Rows are points. To make a cloud, some directions were put in groups of two or more. Within a group, all points are equally far from the middle, so they leave a hole (a ring in 2 directions, a hollow ball in 3). The other directions are filled evenly. Then the cloud was stretched, turned, moved and blurred a little. How many holes are there, and how many directions does each take, smallest first?
In the rows, 128 means zero.

Cloud (22 x 3):
[[146 100 185]
 [162 187 110]
 [181  57  65]
 [129 155 160]
 [165 172 108]
 [125  81 191]
 [146 155  92]
 [ 77 176 124]
 [170 143 139]
 [ 67 124  84]
 [ 89 186 173]
 [123 102  37]
 [161 118 126]
 [107 144  90]
 [ 40 102  86]
 [144  86  43]
 [195 109 114]
 [168 203  82]
 [140 127 173]
 [ 69 185 162]
 [118  39 155]
 [ 92 138  56]]
Holes: 0

Cloud (32 x 4):
[[ 61  36 174 150]
 [113 151 117 120]
 [ 61 164 108 124]
 [114  78 222 117]
 [131  49  86 170]
 [122 157 119 184]
 [ 87 101 141 191]
 [229  75 131  69]
 [179 187 184 135]
 [187 202  88 135]
 [164  84 148 165]
 [ 66  71 181 157]
 [132 117 135 117]
 [125  60  77 149]
 [166 117  87 166]
 [195 110 111 163]
 [150 100 235 106]
 [ 98 124 128 128]
 [ 89 112  85 157]
 [125 127 196 139]
 [ 72  84 151 190]
 [ 95  51 153  58]
 [159 127 197  73]
 [129 133 140  31]
 [126 120  80  95]
 [ 68  70  98 179]
 [ 85 144 152  80]
 [179 132  77 148]
 [149 188 179 162]
 [109 101 140  25]
 [135 158  72 122]
 [ 82  78 163 132]]
Holes: 0

Cloud (28 x 4):
[[119 157  76 144]
 [161  77 130 201]
 [ 76 161 127 194]
 [206  97 125 142]
 [ 95 211 173 114]
 [210 129 110 141]
 [ 53  51 166 118]
 [117 117 218  41]
 [123 109 158 211]
 [105 115 158 208]
 [203 111 135 148]
 [129 169 141 100]
 [165  93 148 199]
 [ 85  90 239 138]
 [179 164 123 126]
 [166  59 163 130]
 [144  75 196 122]
 [ 42 120 153 115]
 [152 115  88  81]
 [ 80 147 162 210]
 [ 89 156 105 133]
 [161  78 171 154]
 [154 108 195 157]
 [170  87 161 164]
 [ 44 118 169 149]
 [105 200 147 121]
 [109  70 162 170]
 [145 125  75  95]]
Holes: 1 (2)

Cloud (49 x 6):
[[205 113 101  91 183 151]
 [107  54 204 108 139  90]
 [115  76  34 133 151 111]
 [ 65 170  96 128 215 141]
 [149  76 144 185 210 160]
 [ 74  88  64 105 161 157]
 [102  40  68 102 154 112]
 [191  91  62 162 176  94]
 [158 110  90 184 133 151]
 [ 59 113 183 134 161  97]
 [ 69  75 169 130 120 100]
 [ 68 167  93 129 179 173]
 [156  58 132  96 130 161]
 [118 109  84 181 175 168]
 [124 172 108 120 145 194]
 [116 113 107  57 204 131]
 [163 123 118 172 167 188]
 [141  57 106  93 109 149]
 [155 168 116  98 230 107]
 [175 121 206 152 125 114]
 [ 85  62 120 158 172 162]
 [124  49 130 100  88 114]
 [ 57 129  93  98 172 169]
 [211 122 136 174 134 103]
 [148 144  74  88 126 176]
 [190  87  39 106 145 112]
 [ 84  65 148 168 165  98]
 [129 195  72 154 193 170]
 [ 92  58 154 167 176  94]
 [197 184  87  97 163 159]
 [ 86 150 215 121 164 137]
 [134 113 129 186 177  81]
 [173 116  96 136 246 141]
 [ 86  71  65 102 142 150]
 [141 130 136 165 240 177]
 [157  72  78 105 131  57]
 [150 185 119 136 163 193]
 [161  60 141 110 124 162]
 [162 112  74 187 207 147]
 [170 135  37 165 176 149]
 [111 158 166 147 233 172]
 [145 104 155  72  90  80]
 [113  54 158 175 173 153]
 [195  76 141  96 121  70]
 [136  68 119 122  88 143]
 [153 145  38  87 199 126]
 [111 151 109 167 228 176]
 [117  72 207 165 171 103]
 [119 105  18 116 165 134]]
Holes: 2 (2, 4)

Cloud (57 x 6):
[[ 53  85 120 132 159 170]
 [116 163 103 201 126 242]
 [126 117 105 158  95 155]
 [ 82 125  82  47 114 102]
 [178 151 164  58  92 158]
 [ 93 143  46 139 166 175]
 [ 98 119  61 142 130 118]
 [ 86 127 207 132  60 115]
 [165 181 114  87 108 133]
 [ 67 141  98 226  67 160]
 [ 73 150 159  72 135 196]
 [ 88 188  96 177 216 167]
 [ 99 177 123 168 173 217]
 [111 178 138  71 111  84]
 [123 131 116  87  70 107]
 [137 148 191 187  67 111]
 [155 142 158 151 151  26]
 [ 82 160  49  92 135  83]
 [121 127  90 193 100 107]
 [161 131 129  97  69 127]
 [111 144 131 185  62 174]
 [ 76 218 138 114 178 193]
 [128 115 164 176 162 204]
 [228 186 149 133 159  92]
 [ 92 171  67 138 143 189]
 [ 46 102 110 120 154 140]
 [117 140  90 118 126 248]
 [184 174  98 157 129 152]
 [152 125 111 181 191 114]
 [104 172 181 188 132 132]
 [118 162 131 125 129  83]
 [129 112  59 166 150  56]
 [165 133 172  25 127  88]
 [124 116 141 210  97 173]
 [160  99 147 123  28  82]
 [141 165 199  84 150 125]
 [119 156 194  55 115 154]
 [ 86 200  98  96 203 176]
 [167 162 208 103 102 185]
 [150 163 113  33 142 140]
 [125 117 171 172 110 117]
 [115 133 131  52  84  88]
 [154  99 176  53  97  33]
 [110 186 160 206 163 186]
 [156 108 129 130  86  92]
 [176 159 189 156  95 200]
 [207 120 163  72  95 126]
 [111 168 127 128 132  93]
 [ 47 108  62 105 157 102]
 [158 171 216 120  93 139]
 [ 74 158 125 122 198 199]
 [129 176  62 133 151 195]
 [139 132 176 178 199 183]
 [168 156 221  97  75 220]
 [116 167 215  96  80 104]
 [100 124  79 113 123 106]
 [105 175  69 171  80 140]]
Holes: 0

Cloud (51 x 6):
[[180  93 131  99  98 139]
 [159 103 116 115 206  62]
 [107 183 184 185 187  90]
 [170 181 160 157 128 116]
 [ 69  98 140  92 178 135]
 [112  68  95 169 116 122]
 [169 178  87 168 160 159]
 [165 163 160 124 143  53]
 [204  67 113 164 196 109]
 [178 123 126 177 239 124]
 [148 129 183 147 175  75]
 [166 154 163 153 133  29]
 [172  86 159 126  68  60]
 [145  99 156 186 131  71]
 [ 62 134 127 126 142  58]
 [ 65 173 109 191 112  64]
 [151 100 125 107 112  58]
 [ 59 147 137 118  88  67]
 [131 177 167 188 173  70]
 [167 143 151 102 135 145]
 [136 212 141 202 144  74]
 [ 80 201  98 153 226 171]
 [121 186 132  92  78  38]
 [ 78 146  57 167 199  71]
 [151 140 118 198 156 201]
 [210 101 113 119 171 181]
 [209 143 113 175 170 112]
 [136  63  56 139 141 125]
 [158 178 110 161 154 170]
 [142 161 118 197 168 177]
 [115 166 103 156 137 186]
 [ 89 129  69 182 171 108]
 [101 204 143  92 140 125]
 [125 191  87 157 210 177]
 [183 161  75 190 196 168]
 [156  59 139 194 208 177]
 [138 163 119 158  99 182]
 [137 128 175 190 177 134]
 [189 114 177 167 137 174]
 [ 70 180 160  78  97  78]
 [148 164  94  96 147 102]
 [200 124 124 195 162 170]
 [119 142  96 149 103 181]
 [176  70 131 174 214 127]
 [111 162 133 190 235 178]
 [160 172 157 126 110 148]
 [153 100  33 222 176 173]
 [ 57 189  97 132 157 110]
 [ 93 120 135  71 175 119]
 [191 178 121 177 143  92]
 [ 60 183 123 181 193 130]]
Holes: 1 (3)

Cloud (79 x 8):
[[111 176 119 209 148 129  78 111]
 [197 154 112  99 141 100  65  91]
 [115 169 141 147  49 102 135 113]
 [ 93 193  90 131 174 161  90 121]
 [139  69  73 121 158 152  52 131]
 [109 146 122 179 186 192 116 170]
 [148  93  63 120 186 110 100 153]
 [186 183  95 146 123 103  77 161]
 [157 174  89  90 169 111 145 112]
 [164 138  79 139  95 175  56 187]
 [152 173  61  89 113 124  77 145]
 [ 52 131 108 157  69 156  78 163]
 [ 83 110 128  99 132  87  73  74]
 [ 73 103 123 164 137 192 115  97]
 [163 163 118 129 119 141   7 114]
 [135 165 135 144 138 191  85  67]
 [125  96  94 144 203 153  56 159]
 [147  99 155 191  93 132 122 126]
 [163 180  69 130 100 124 138 102]
 [193 136 143 116  85 185  88 127]
 [ 95 166 109 118 131 200 102 184]
 [ 68 137 178 113 122 192 120 115]
 [104 190  88 123 183 126  66 154]
 [129 178 148 120 153 184  99  70]
 [112 138 105  72  98  90  79 127]
 [ 90 123 152  96 124 105 120  50]
 [104 186 133 117 208 136  95 115]
 [162 129 114  84  97 138  18 132]
 [163  70  99 143 119 154  52 111]
 [170 130 160 132 178 176 143 116]
 [124  96 126 159  66 140  40  75]
 [119 131 114  65 130 115  35 118]
 [189 173 126  93 103  98  92 120]
 [ 72 172 142  96 150 115 139 119]
 [112 147 204 136 189 160 125 146]
 [149 107 107 150 125  69  65  82]
 [126 109 159 176 125  81  64  99]
 [182 138 110  79 126 137  60  73]
 [175 189 102 142  98 138 137  84]
 [ 77  69 105 121 107 131  51 178]
 [132 128 147 134 101  82 169  92]
 [139 141 165 102 133 121 180 158]
 [149 166 149 148 107 215 107 130]
 [100 171  87 190  89 182  89 127]
 [ 58 109 118 122 130 129  81  65]
 [167 108 127  73 120 143 128 174]
 [135 129 127  82 144  65  75 141]
 [113 145 165 151 182 192  85 179]
 [184 125 168 135 168 135  56 149]
 [194 161 148 144 154 136 150 114]
 [130 114 147 135  30 145  64 139]
 [155 118 145 195 105 130 141 121]
 [108 133  55 127 148 187 118 180]
 [181 164 141  98 113  87 114 143]
 [117 146 199 124 111 114 101  55]
 [107 145 213 165 135 152 137 155]
 [ 59 110 109 102 113 121  47 124]
 [115 116 163 100 116  91  59  63]
 [134 117 205 154 132 148  69 163]
 [ 81 113 149 118 112 119  26  90]
 [ 61 126 135 160  99 132  33 103]
 [ 92  62 140 104 162 106  94 147]
 [145  67 140 170  97 141  75 116]
 [118 106 159 116  82 111  58  53]
 [102  89 122 146 190 106 120  98]
 [ 91 184 108 111  99 149  80 171]
 [117 145 167 110 113  92 169  81]
 [ 89 106  66 160 182 158  92 183]
 [ 63 130 120 142 158 107 105  67]
 [163 148  53 106 152  89  97 113]
 [ 87 127 107 187 130 161 170 167]
 [100 121 108  79 172 179  98 174]
 [ 46  92 129 109 127 161 108 110]
 [111 118 104 105  54 123 142  80]
 [161 100 123 146 136  87 129  82]
 [146 166 163  94 109  97 158 104]
 [161 133 144 185 164 122  92  93]
 [ 66 109 147 148 165 126 174 130]
 [ 93 184 198 134 147 130 141  98]]
Holes: 3 (2, 2, 4)

Cloud (73 x 8):
[[106   7 106 129 154 171 133 127]
 [122 159 105 150  99  70 140 120]
 [145 125 148 120 165 141 200 198]
 [ 90 183 112 141 173 156 185 209]
 [122 134 146 185 133  44 148 122]
 [140  91 115 133 145 176 209 164]
 [ 78 105 132 225 166 113 158 102]
 [102 123 126 175 122  93 220  20]
 [122  94 198 173 149 128 155 106]
 [ 59 149 165 142 113 160 125 219]
 [ 97  68 136 102  63 159 163 130]
 [ 75 125 177 133 129 130 206 126]
 [ 65 187 107  98 128 160 126 121]
 [ 87 115 124 144 204 110  97  83]
 [109 180 197 138 142 103 116  81]
 [ 86 109 205 108 107 164 125  68]
 [177 117 140 146  78 178 122 151]
 [ 94 115 168  60 149 143 172 109]
 [ 46 134 107 172  47 141 108 115]
 [101  89 161 169 167 105 200 124]
 [148  86 191  87  78 148  98  68]
 [ 74 148 204 110 157 127 145  87]
 [137 201 121 153  59 169 149 124]
 [136 226 156 120 122  79 153  63]
 [164 101 131 170 194 171 156 136]
 [ 70  98  90 163 128 138 107 176]
 [ 50 105  98 181 107 139 178 153]
 [ 67 107 153  80 130 125  85  90]
 [157 160 168 171 127  45 147  58]
 [144 189 171 102 184 157 117 144]
 [ 58 117  93 134 194 151 183  57]
 [ 78 169  97 184 172 151 129 147]
 [ 95  30 169 161 161 123 151 123]
 [184  82 123 137 153 177  99 131]
 [125  48 120  88  87 189 113 139]
 [147 149 113  57 161 224 126 109]
 [100 165 150 161 146 204  99 181]
 [ 75 117 135  43 134 185 135 134]
 [ 70  72 158 177 158  58 109 117]
 [ 83 193 128 119 166  82 169 133]
 [176  76 111  82 141 164  94 105]
 [153 103  55 119 125 170 114  99]
 [118  91  56 130 111 187 158  49]
 [146 127 150 152 125 117 234 118]
 [167 167 129 106 187 217 176 137]
 [164 145 176 105 152 171  96 168]
 [ 34 164 134 134 185 121 166  88]
 [184 157 156  93 154 169 196 148]
 [ 51 160 114 113 105 198 180 152]
 [156  90 129  71 180 135 117  66]
 [ 46 125 186 163 126  68 160 119]
 [ 83 182 124 143  67 179 149 156]
 [ 81 118 131 151 155  55 192  90]
 [150 175 117  63 154 154 111  87]
 [147  83 142 167 167 148  97  81]
 [ 60 147 155 142  56 119  94 158]
 [192  97 127  83 129 137 115  61]
 [149 137 129 195 137  71 127  75]
 [ 98 117  55 160 109 195 135 121]
 [179  76 155 132  48 157 130 134]
 [184 109 122 136  64 185 147  61]
 [ 61  72  84 131 119 158 179  88]
 [160 181 154 137 143 130 109  93]
 [ 67  93 107 163  52  80 135  94]
 [140 176 158 103 158  77 162 159]
 [189 102 159  64 154 127 154 110]
 [ 53 186 138 119  95 137 116 118]
 [193 181 136 138 113 150 181 145]
 [175 105  78 145 153 202 135 126]
 [132 111 181 184 179  95 105 121]
 [ 83  75 188 161 166 171 159 132]
 [156 148 157 106  37 141  98 135]
 [136 170 134 201 137 148 185 122]]
Holes: 1 (6)

Cloud (93 x 9):
[[102 143  83 132  63 144  48  67  94]
 [116 162  54  84 111 139 166  99 122]
 [169  66 108  80 188 198 138 119 134]
 [ 87  85  78 130 193  96 159  66 119]
 [131 112 130  78 160 115  88 187 110]
 [ 51 113  83  56 150 163 113  81 109]
 [137 136 125 147  97 215  97  83 122]
 [174 134  75 148  99 179  49 135  67]
 [ 59 159 137 111 157 190  94 160 118]
 [ 93 121  53 104 167 148  79  95 182]
 [ 83  68  84 201 145 185 141 152 143]
 [  7 134 100  90 105 156 138  63 132]
 [125 130  58 111 199 153 143  51 150]
 [109  81  97 189  74 143 129  81 169]
 [145  95 144  71  99 208 105  89  81]
 [ 91  76 102 119  87  93  49  85 131]
 [124 175 121  94 101 191  72 173 112]
 [144  65 102  74 129 222  74 100  94]
 [146 150  26 123 119 134  85 158 111]
 [146 161 115  37  70 152 116 126  88]
 [ 86 115  30 119 153 142 116 176 117]
 [ 66 116  50 109 103 108 163 159 128]
 [ 47 126 131  95 108 225 145  73 109]
 [ 78 138 127 171  88 215 114  89  90]
 [111 126  61 148 161 167 122  29 129]
 [132 125 170 119 120 170  84 181 104]
 [106 136  70  87 118 132 130 190 143]
 [ 87 100  47 189 133 128 115  83 175]
 [160 168  78 120 129 192  55 145  93]
 [122  66 117  96  98 118 113  93  53]
 [ 68  93 115 100 117 163  68 162 168]
 [140  45 158 128 170 156 118  97 170]
 [107  50 122 126 100  81 152  87 162]
 [ 93 103 131 133 121 175  50 149  47]
 [107  61 149  42 106 165  83 127 130]
 [164  73 147 147 175 129 119  44 114]
 [ 90  96 112 100 154  89 123  64  91]
 [118 176 135 163  80 111 118 137 159]
 [ 33 107 108 160 139 131 102  69 130]
 [100 141 105 111  55  94  41 160 109]
 [119  92  46 111  89 136 150 177 124]
 [134 112  64 153 103 172 121  40 128]
 [ 63 183  82 125 126 170 140 128  61]
 [ 84  60 114 131 104 162  92 154 180]
 [ 40  78  84  50  91 173 112 111 118]
 [ 95 169 173  99  93 163  39 133  91]
 [ 78 118 123  57  76 100 111 104  60]
 [110  76 115 163 154 122 174  48 158]
 [186 118 115 141 153 152  61 136  36]
 [126  58 123 105 182 183 154 170  93]
 [ 69 158  75 130 119  85 119 128  86]
 [110  95  71 152 227 171 193  96  94]
 [137  79 124 155 140 222  74 157  91]
 [ 86  67  60 123 139 142  26 142 115]
 [141 115 143 155 131 176 107  48 124]
 [163 110 132 134 114 160  73 153  40]
 [135  89  57 155 110  81  91 150  93]
 [149  99 138 116 100 120 189 118 165]
 [ 54 136  73 101 145 150  91 181 114]
 [ 68 105 113  65 133 171 137 108  50]
 [103 124 149  89 183 178 134  75 151]
 [122 167  83  73 134 162 170 117 132]
 [ 38 128 138 115 144 198  73 135  94]
 [ 66 130 143 187 110 169 150 127 166]
 [112  88  64 143 120  84 184  96 140]
 [197  61  60  97 130 142  96 151  78]
 [137  52  71 152 135  80 114 158 103]
 [ 79  32  99 147  93 185  74 140 113]
 [143  84 127 109 108 133 150  96 192]
 [119 102 160  93 139 196 164 117  63]
 [ 90 109  36  99 132 163 164  79 106]
 [196  92  78 209 146 125 130 134 116]
 [122  69  88  69 134 129  69 115 176]
 [120  62  49 147 152 191 107 179  73]
 [ 90  38  43 165 128 200  93 128 133]
 [ 51  86 110 104  97  89 152  87 186]
 [ 91 146  75 163  96  72 140 128 119]
 [123 186 113 119  31 171  56 124  87]
 [105  58 105  51 156 140 128 143 147]
 [ 88 110 140 106 158 117 125  81 192]
 [ 67  32 131 105 126 166  76 125 134]
 [ 80 145 133 170 174 172 147 129  76]
 [ 91 145 136  72 140 206  68  97 124]
 [115 130  57  96 129 195  99 173  67]
 [130 118  98 146 120  68  77 161 139]
 [100 117  75 182 194 192 146 153 146]
 [148  68 147 135  86 120  52  95 140]
 [108  39 157  75 125 121 136 144 120]
 [109 130  97  54 137 207 115  95 140]
 [ 34 104 134 184 116 190 145 119 135]
 [ 96  31 128 118 191 124 149 110  91]
 [ 75  75 101  58  51 107  81 107 139]
 [130 178  94  65 122 117  96 163 113]]
Holes: 2 (2, 6)
